Rows are points. To make a cloud, some directions were put in groups of two or more. Within a group, all points are equally far from the middle, so they leave a hole (a ring in 2 directions, a hollow ball in 3). The other directions are filled evenly. Then the cloud was stretched, turned, moved and blurred a little. Count the holes, and give their numbers of directions, smallest first.

Cloud (21 x 3):
[[-25  10  21]
 [-20  58 -40]
 [-17  30 -27]
 [-20  28   8]
 [ 10   4  16]
 [-10  -3 -58]
 [ 26 -25 -10]
 [-10 -12 -12]
 [ 46 -18 -27]
 [-23 -10 -55]
 [ 25 -19  -9]
 [-21  14 -22]
 [  0  16 -40]
 [-26  46 -10]
 [ 28  24 -63]
 [  0  34 -34]
 [-18 -43   0]
 [ -9  28 -31]
 [-16  -9   3]
 [-20 -34  13]
 [  9   2 -82]]
Holes: 0

Cloud (21 x 3):
[[ 32  40  -7]
 [-11   4 -49]
 [ 49 -21  17]
 [-35   2 -27]
 [ 48  10  15]
 [ 40 -14  31]
 [-23   1  33]
 [ 25 -50   0]
 [ -3 -45   2]
 [-26 -19 -26]
 [-36 -11  -4]
 [ 49 -31 -11]
 [-38  15  14]
 [-35  39   1]
 [-34  39   1]
 [ -2   0  43]
 [-19   2  36]
 [-22  16  33]
 [-18 -35  -7]
 [ 41 -40   8]
 [ -3   7 -52]]
Holes: 1 (3)

Cloud (22 x 3):
[[  5 -11   3]
 [-21  15  30]
 [ 56   4  42]
 [ 41 -43  44]
 [-53  -3   4]
 [ -6 -20 -31]
 [ 32 -58  -6]
 [ 28  -2  16]
 [ 26  18   5]
 [ -8  32 -35]
 [-22  -5  28]
 [ 25 -48 -18]
 [-49 -23  17]
 [-36 -47 -26]
 [-13  10 -48]
 [ -3  20   8]
 [-60 -23 -37]
 [-23  36 -14]
 [-22 -28  11]
 [ -9   9  -4]
 [ -1  35  29]
 [ 14 -19   0]]
Holes: 0

Cloud (30 x 4):
[[  2 -46  12  56]
 [-29 -19  47  39]
 [-52  -5  26 -16]
 [ -4 -41 -17  44]
 [  7 -15 -23 -15]
 [-49  -7  11 -26]
 [-15   7 -40  -1]
 [ 12 -39   1   7]
 [ -1  26 -40  25]
 [-21 -27  56  27]
 [-17  -2 -33 -15]
 [ 10 -28 -14  -9]
 [ 13   6  44 -25]
 [-24  22 -30   0]
 [  7 -18  70 -21]
 [ 27 -24  18  11]
 [ -4  13 -51  24]
 [-32 -39  35   5]
 [-45   0  -4 -18]
 [ 26 -15  32 -28]
 [ 10 -42  41  13]
 [ 22   1   7  54]
 [  2  25 -29  15]
 [-32 -37  26 -30]
 [  5 -47  25  23]
 [-20  22  44 -31]
 [ 11 -43  17  48]
 [ 16 -14 -33  18]
 [-22 -12  61  15]
 [ 17   8  31 -29]]
Holes: 1 (3)

Cloud (28 x 4):
[[ -7 -48   7  24]
 [-16 -47  25 -13]
 [ 11  35  21  14]
 [ -5  20  -3  49]
 [ 30 -18  19 -45]
 [  1 -40   2 -34]
 [ 19  34   7  -8]
 [ 45 -12  45  11]
 [  5  26  -6  41]
 [ 15 -26   6 -47]
 [-36  11  16 -27]
 [-22 -48  20  18]
 [ 18   2  -5 -49]
 [ 38 -17  27 -38]
 [-21   9   1  54]
 [-22   3 -36  28]
 [ 10  31   9  33]
 [  8   1 -44  27]
 [ 44  17 -22  11]
 [ 18  -3  47  45]
 [ 48 -13  42  -3]
 [ 14   8  61  18]
 [ 17 -16 -42  22]
 [-50 -27  31  15]
 [ 32  16 -28  23]
 [ 33  -7   5 -46]
 [-51  -1  22 -12]
 [ -8 -44  25 -25]]
Holes: 2 (2, 2)

Cloud (32 x 4):
[[ -1  -6 -28  12]
 [ -8  58  -5 -22]
 [-11  37  28  -6]
 [ 14 -29  32  34]
 [ -7  48  18  -5]
 [ 16  46  24 -15]
 [ 43  38 -24 -16]
 [ 22   7 -16 -31]
 [ 30   3  47 -34]
 [ 20  17  42 -32]
 [ 28  25  -1 -33]
 [ 38  27 -27 -17]
 [ 10   5 -40  12]
 [-15  24 -38  29]
 [-17  21  36 -33]
 [  8 -29  -7 -18]
 [-65  -4   3 -17]
 [ 45 -21  32 -14]
 [-19 -19  42  22]
 [ 16 -10 -15  16]
 [ 33  -2 -15  -3]
 [-14   2 -63 -14]
 [-40   9  37 -29]
 [ 16  63   8  -8]
 [ 34  -9  38 -33]
 [-15  12   2  30]
 [-29   0  18 -72]
 [  0  40 -39 -51]
 [ 47  51   0 -11]
 [ 21  17  39 -32]
 [-44  10   7   1]
 [ 19   6  -8 -40]]
Holes: 1 (2)

Cloud (54 x 6):
[[  2   8   8   0  41  22]
 [-17 -15  -4 -37  18 -18]
 [ -8  46 -25  10  48  19]
 [-11  48  -7 -11  66 -36]
 [-17  76  30 -19  37  37]
 [-14  -2  19 -29  -7  34]
 [  0  -9  25 -57 -17  22]
 [ 21 -22 -51  10  11 -51]
 [  2  17 -47  35  15 -27]
 [  2  -5  -3 -14   6  31]
 [-56  52 -19   0  22  18]
 [ -8  42  -6 -13  -8  23]
 [  0  18 -51   3  45 -23]
 [-36  12  30  11  18   5]
 [ 22  -8 -49  -8   8   5]
 [  5 -18 -52 -12  11 -35]
 [  6   0 -40 -22  53 -39]
 [-25 -21   0 -16  12  48]
 [-13  33 -37   1  37 -18]
 [-33   3  -3 -36  11 -17]
 [  3  10 -30  29  38 -47]
 [-24  -4  31   4 -26  24]
 [-34   0  15   6  50   9]
 [-40  21  32  11  36   8]
 [ -4   9  28  39   2  -1]
 [-47  31  43 -33  28  46]
 [  8  13 -10 -52  -7  28]
 [ -4 -22   3 -38 -24  36]
 [-17  29  31 -16  48  22]
 [-21  55  -7  20 -10  17]
 [-44  40   3  21  28  52]
 [-42  42  37  -6 -10  50]
 [-19  46   8   7  35  38]
 [ -5  31  28  26  13  19]
 [ 14  64   5 -10  46  17]
 [ -3  40 -24  31  51  20]
 [  1  43 -27 -37  14 -20]
 [-36  47  -3  -8  14  44]
 [-51  32  -1  -6   6 -11]
 [-38  13  13  16   2  51]
 [-38  46 -12  32 -38   1]
 [  3  -4   2 -14  57 -19]
 [-58  25  15 -35  20   0]
 [-19  23  27  24  -1 -25]
 [-56  16 -27  49 -30   2]
 [-62  15 -21  38   4  -3]
 [-31  25  31   9  45   8]
 [-62  38 -18  17  -6  12]
 [  8  40  31  18  26   8]
 [-28  42 -26  -2  12   7]
 [-30  -4   3  -9  46  -8]
 [  0 -30   3 -32  14  23]
 [-31  33 -12   1 -11 -22]
 [-22  34  24 -22 -12  41]]
Holes: 1 (2)

Cloud (46 x 6):
[[  1 -55  -9 -20  43 -13]
 [ 12  -8 -29 -48  19  20]
 [  8  25  43  14 -26   5]
 [ 33 -43 -11  -8  -6 -29]
 [ 32  32  29 -50 -25   1]
 [-23 -22   8 -70  26  12]
 [-55 -14   2 -38  -6 -40]
 [ 30   9 -12 -15 -46 -16]
 [-15 -15  32  25  20 -49]
 [-13 -18  21  25  43  -2]
 [ -6   9  61  10  32  -7]
 [ -6  33 -33 -13 -10 -41]
 [ -8   4  38 -63  24 -37]
 [-46   7  -8 -18 -29  13]
 [ 22 -31  48 -17  45 -22]
 [-16  -2  40 -54  -5 -43]
 [-41  14  23 -22 -38  11]
 [-53  -4  23 -54  19   6]
 [  7  17 -29 -42  11 -36]
 [  6  34  -5 -62   3   7]
 [-30  49  -7 -24   0 -26]
 [  8  35 -18  -6  16 -46]
 [ 18  16  24 -70  17  17]
 [ 27 -50 -27 -11  11 -14]
 [ 23 -44  19 -16  54 -15]
 [ -2 -21  53  20   7 -18]
 [  7  42   1  -5  35 -30]
 [  9 -28 -19 -28   3 -51]
 [-43   3   6 -10 -44 -12]
 [ 37  -1 -11  32  22  -6]
 [ 29  40  10  -9  35 -31]
 [ 39   8  10  34  16   7]
 [-23  21 -28  -4  25  -6]
 [-16 -14   1 -72  30  -1]
 [-11 -34  36   5  20  26]
 [-16 -34  35 -14 -30  -2]
 [ 25  13  15 -53 -38  -2]
 [-15 -33  24  -5  -5 -55]
 [ 43 -31  40 -13   4 -13]
 [  8   8 -44 -21  21 -11]
 [ 15  13   6   9  13  41]
 [-55 -28 -17 -19   0  -7]
 [-12   5  70 -10  10   7]
 [-19 -31  38 -37  25  36]
 [ 37 -34 -21  -3  21 -30]
 [  9  -9 -45 -41 -11  10]]
Holes: 2 (2, 4)

Cloud (54 x 6):
[[-45  18   1 -10  -6  33]
 [ 14 -27 -14  12 -54  -2]
 [ -8  35 -39  19 -39   5]
 [-25  24 -41  25  -6  39]
 [-27  17  44 -16 -36   8]
 [-61   3  -8  36 -21  20]
 [ 13   7 -55   4  36  23]
 [-17   7 -10 -13  35 -34]
 [-36 -57  18  30 -10  -8]
 [ 23  -9 -17  39 -54  -8]
 [ 25 -22 -46  -8  20 -21]
 [ 35   6  -9 -52  16  16]
 [ 35 -29  44   0   6 -26]
 [-55   8   0   5   5 -31]
 [ 57 -22 -14 -26  -4 -34]
 [ 19   2 -32  42 -52  -8]
 [-33  37 -45  19 -17 -27]
 [ 15 -21 -56  32  -3 -24]
 [ 47   4 -36 -21  25 -20]
 [-41  18  11 -12  -6 -38]
 [  8  13 -10  -8  14 -42]
 [ 16 -14 -46  27  29 -15]
 [-52 -59  18   5  -6  66]
 [ -2 -59 -37  46   1  -8]
 [-42  37  38 -28 -27   2]
 [  8  -9 -44   4  15  44]
 [ 39 -25  19  -1  24   1]
 [  2 -41 -21  46   5 -15]
 [ 32 -18  -1  15  29  11]
 [ 10  40  10 -32 -27  16]
 [-16  -6 -24 -42  39  28]
 [ 10   2 -35  43   5 -31]
 [-30  45 -45 -11  10  29]
 [ 60  22 -44 -24  24 -17]
 [-33 -13  18  17  44  39]
 [ 50 -14   5   7  20   9]
 [  1 -24  -6   5  36  31]
 [ 14  13  24 -33  11  26]
 [ 27 -39  36  -3  -3  47]
 [ 24  -8 -29  18 -22  46]
 [ -5 -18 -35 -17  39  30]
 [  5 -24  41  22   9 -26]
 [ 31 -12  -5 -67 -14  32]
 [ 13 -56 -19  38  29   6]
 [ 25  35 -36 -30  33   3]
 [ -9  36  -7   9 -37 -23]
 [ -1   6   5  -5 -28  33]
 [-40   1 -11 -36  -9  35]
 [-22  -4  31  19  -2 -33]
 [-29 -32  -5  13  27 -18]
 [-40 -37   9  19  25  60]
 [ -4   3 -58  -1  48 -11]
 [ 25  28 -11 -19  37 -22]
 [-18   0  13   7  -1  44]]
Holes: 1 (2)

Cloud (86 x 8):
[[-18  32 -29 -14 -69 -12 -11   3]
 [ -8  20  -9 -33  12  51 -12  -9]
 [ 14 -19  30   2 -67   7  -1  45]
 [  5 -25 -23 -24 -63  -2  -1  17]
 [-42 -26  38 -21 -15 -20   3  31]
 [ 52 -22  26  -6   8  -8 -13  34]
 [  9  17 -37 -15  -7 -37  10  31]
 [-43  33 -22   0 -42   2  -9 -30]
 [ 32 -42 -14 -57  -2   9   2  -3]
 [ 46  27 -15  28  -7   3 -49  14]
 [ 26 -10  11  48  -8   7 -19 -21]
 [ 11  23 -30   7  50 -42 -24   4]
 [  2  -3  -8  -6 -58 -40  25  39]
 [ 27  13 -53 -24  16 -21 -12 -26]
 [-18  27 -13 -11 -79  -4 -37  -4]
 [  4  33   8  -7 -43 -59 -16 -18]
 [  9 -30  10   7 -65 -24 -14  -3]
 [  9 -20  51  -5 -64 -29  20  37]
 [ 18  21 -37  19   7  20  13  12]
 [  2 -38   6 -13 -62 -13 -13  34]
 [ 43  -9  38 -23   1  23 -18  22]
 [ 48 -21  -8 -11 -23  19 -27  14]
 [ 27 -23  -1  29   9 -34 -46 -11]
 [ -3  41   9  32  41 -23 -32 -14]
 [ 12  45 -12   4   2   5 -23 -54]
 [ 20   8  46   4   6   9 -31 -24]
 [ -4  15   5  64 -53  -8 -19  11]
 [-21   6  -9  14 -40  -6 -80 -34]
 [  8  11 -18  23 -30  28  18  30]
 [-52  24  19 -16  -8 -32  25  29]
 [-17 -25 -10  17  37  -2  33 -37]
 [ 45  35  32 -54  -5 -10  30  16]
 [ -1  29 -27   3  58 -28 -31  -4]
 [-52   9 -49  30 -25  16 -26   7]
 [-19 -30  -4 -14 -43 -14  36  -9]
 [-22 -38 -11   6  25 -27  25 -28]
 [ -1 -11 -47  -7 -11 -29 -19 -59]
 [-40  31 -10  48   1 -21 -32 -14]
 [ -8  42 -25  14  30   5 -31  20]
 [ 23   2  15   8  23   7  51 -34]
 [-20 -56  -9  -6 -32   3 -38  34]
 [-22  19 -44 -10  18 -20 -16 -65]
 [-42  41 -23   5 -37 -20  10 -14]
 [ 13 -11 -43   7 -19  39 -40   4]
 [ 13 -21  12 -41 -18  52 -22   6]
 [-18  12  -3 -19 -21  18 -29 -65]
 [ 25   8 -41 -25 -30 -14  -1  13]
 [  4 -27   9 -15 -64 -25  12  35]
 [ 18  -9 -33  18   2  18 -57  16]
 [  0  25   6 -25  52  23  32  -1]
 [-20   3   2 -25   5  52 -28   9]
 [ 10   4  25 -34  48 -27  32 -24]
 [ 61   5   7 -11   5   4  39 -11]
 [-21  -4  51  12  26 -32  28   6]
 [-42 -26   1   7  -9  44  15  20]
 [ 28   7   3  41  15 -56 -35   4]
 [-17  15 -29 -29 -57 -37 -20  18]
 [ -7  24  18 -13 -53  -3 -28 -35]
 [ -7 -31 -16  13 -29   6 -44  41]
 [-19 -32   7  16  46  27   0 -41]
 [-37 -13  40  -1 -16 -10 -33   3]
 [ 20  -9  -5  17  33 -51  20 -10]
 [ 76  -1  34   1 -10  -1   5   2]
 [ 47 -13 -20  16  -1   0 -62 -20]
 [ -5  31  -2 -36  33 -29   1  28]
 [ 26  -8  33  50 -38 -24 -17   8]
 [ 11  32   1 -22 -58  -8 -49  31]
 [ 26  10 -26 -32  -6 -30 -62  11]
 [-62  29  -1   9  -9   6   4 -14]
 [ 39  20  33  -5  18  40  19   6]
 [ 37  28 -27 -22  -1 -35 -28 -38]
 [ 36  55   2 -36 -18   4  -1   3]
 [-36  28  33   9 -19  10  -9  44]
 [ 26  50  24 -22 -51   3 -23  36]
 [  8  15  -6  21 -48 -24 -46  56]
 [-31   8 -55  14 -10  17   0  13]
 [ 20  10   2  15 -69 -26 -29  55]
 [ -3 -34  31 -33 -63  -4   7  23]
 [ 14   9 -32  27  -2  29 -16  20]
 [ 27  12 -26  33  33  19   4  -5]
 [ 37  27  33 -30 -15 -16 -14 -37]
 [ -1  44 -23  11  39  11 -32   2]
 [-32  -9 -44 -14 -41 -35  -2  12]
 [ -6   1  -4  41 -55   2 -29  45]
 [-26 -51 -25 -18 -44 -26 -24  18]
 [ 25  35  15   8  23 -61 -37   0]]
Holes: 3 (2, 2, 3)
